Each row is a point. To make a cloud, some directions were put in groups of two or more. Within a group, all points are equally far from the middle, so they leave a hole (a ring in 2 directions, a hollow ball in 3). The other directions are filled evenly. Then the cloud was stretched, turned, moved and blurred a little. Count the holes, and give their numbers of directions, smallest first.

Cloud (22 x 3):
2.8 -3.5 0.0

-3.4 0.6 3.8

-4.7 1.0 -4.9

5.4 -2.4 2.8

-1.2 1.2 -5.4

0.0 2.8 6.3

2.5 4.8 1.5

-4.6 2.9 1.1

5.6 -0.6 7.2

6.0 -1.8 5.6

-2.3 -3.5 1.3

1.1 4.8 -1.1

-0.8 -4.0 -1.3

0.7 -1.6 6.8

4.7 1.7 7.6

6.5 -0.9 3.9

-5.7 0.3 -1.4

-5.0 3.4 -1.0

-5.4 -0.8 -2.0

-5.5 -0.3 -3.0

1.8 -1.8 -3.0

-2.4 1.7 4.8
Holes: 1 (3)

Cloud (29 x 4):
-1.5 -0.1 3.9 2.5

0.6 1.2 0.3 -4.7

4.9 0.8 1.4 2.9

2.2 2.7 1.4 5.5

0.1 -2.2 -4.0 -0.8

-4.6 -4.7 0.0 0.4

6.7 3.0 0.6 3.2

2.8 4.3 1.6 -2.5

-3.6 1.6 -4.7 -3.7

-8.5 -3.7 1.8 -3.1

-7.7 -2.5 1.6 -4.7

6.2 4.0 0.3 -0.8

-0.7 2.8 2.7 -3.2

-8.9 -2.2 -0.7 -5.4

-0.6 -0.4 -2.7 -4.8

-4.8 4.4 1.8 0.3

1.4 6.1 1.4 -1.3

2.1 6.0 1.3 -1.3

-3.5 2.1 0.5 4.7

-7.0 -0.4 -3.0 -5.5

-5.7 0.1 -1.8 3.7

5.3 4.5 -1.0 4.8

-7.7 -4.1 -2.0 0.7

1.6 2.8 1.5 -3.6

-9.3 -4.4 -1.0 -0.6

-3.4 2.6 -4.7 -3.1

-2.1 5.2 -3.1 -1.6

-7.6 -4.6 -1.5 0.2

-1.0 -3.8 -0.7 0.7
Holes: 2 (2, 2)

Cloud (54 x 6):
2.6 -7.0 0.2 -0.8 2.5 -0.8

10.1 -1.4 -2.5 -1.0 1.1 -2.3

-3.3 2.3 4.9 -0.2 0.0 -0.4

-0.5 5.2 4.3 1.9 -4.4 -0.7

7.0 -3.1 1.1 -1.7 -4.2 0.3

-1.3 -1.4 3.6 2.2 -3.3 2.9

3.8 -0.4 -4.3 -3.3 0.0 -1.0

-1.4 -4.3 8.9 1.2 -0.3 6.1

0.0 5.9 5.8 -3.6 -3.5 3.1

1.4 -0.3 -6.7 -2.0 -4.5 -1.8

5.4 -0.6 6.6 1.2 0.2 -3.2

-6.9 3.9 -0.7 0.9 -1.0 1.6

-3.3 2.4 -3.4 -4.8 -3.0 6.0

1.6 3.5 -0.6 -3.8 -1.7 1.2

4.6 -2.9 7.7 0.0 1.2 2.3

-1.3 4.9 2.0 -6.3 -3.6 2.4

5.8 4.5 -1.5 2.7 0.8 5.3

-0.7 -2.9 -3.4 -2.9 0.1 3.9

6.2 -2.0 2.2 3.9 0.1 -2.7

-0.9 3.3 -7.9 -3.2 1.8 -0.8

0.2 3.9 0.0 2.2 -1.1 4.3

0.2 -1.7 4.9 0.0 -1.9 6.0

4.4 3.6 -0.7 3.3 -3.3 2.2

3.7 -3.9 -0.6 -1.2 3.9 2.2

-0.4 2.6 6.9 -3.0 -1.7 2.4

-3.3 -0.3 -5.1 -8.8 -0.9 1.7

6.8 -6.4 0.7 -0.2 0.0 -3.4

-8.8 3.0 0.8 0.4 -2.9 1.8

-0.6 3.4 -1.7 -4.7 -0.6 -0.1

0.7 4.1 9.7 5.1 1.1 -0.1

3.8 5.1 5.6 -0.6 4.5 -0.1

4.4 -0.3 -4.0 -1.0 -0.3 1.8

3.9 -3.5 -1.3 -3.8 0.4 -1.1

6.2 -4.6 1.0 -2.4 -1.8 -2.9

-2.3 4.4 1.9 -4.9 -3.9 3.4

0.3 1.1 -6.8 -0.1 -3.0 -4.1

-7.4 -0.5 6.3 -2.1 -2.5 4.5

-4.2 8.2 -4.6 -0.9 -0.9 -0.4

8.3 -3.8 2.1 -3.1 2.3 2.4

9.9 -5.8 2.2 0.1 -0.2 -3.2

2.8 5.0 -1.4 5.2 -5.0 3.2

-3.6 2.9 2.7 -2.6 2.1 1.4

3.4 -0.7 3.7 2.6 1.6 7.4

4.9 1.2 7.4 -1.6 0.8 1.1

3.7 -4.6 2.1 -3.7 2.0 -1.0

-4.8 0.9 3.8 -0.3 2.9 5.3

-7.0 1.2 1.1 -2.6 -3.2 3.7

-2.5 7.0 1.8 -0.3 -1.3 4.1

-2.5 3.0 8.1 -0.3 2.8 5.8

1.6 -3.1 -5.6 2.2 3.5 -1.7

0.0 4.6 5.7 0.0 -2.0 1.1

7.0 -1.2 -0.8 1.3 0.6 1.1

-2.3 3.5 10.6 1.0 -1.6 2.3

2.3 -2.3 -3.9 2.2 4.5 1.2
Holes: 0
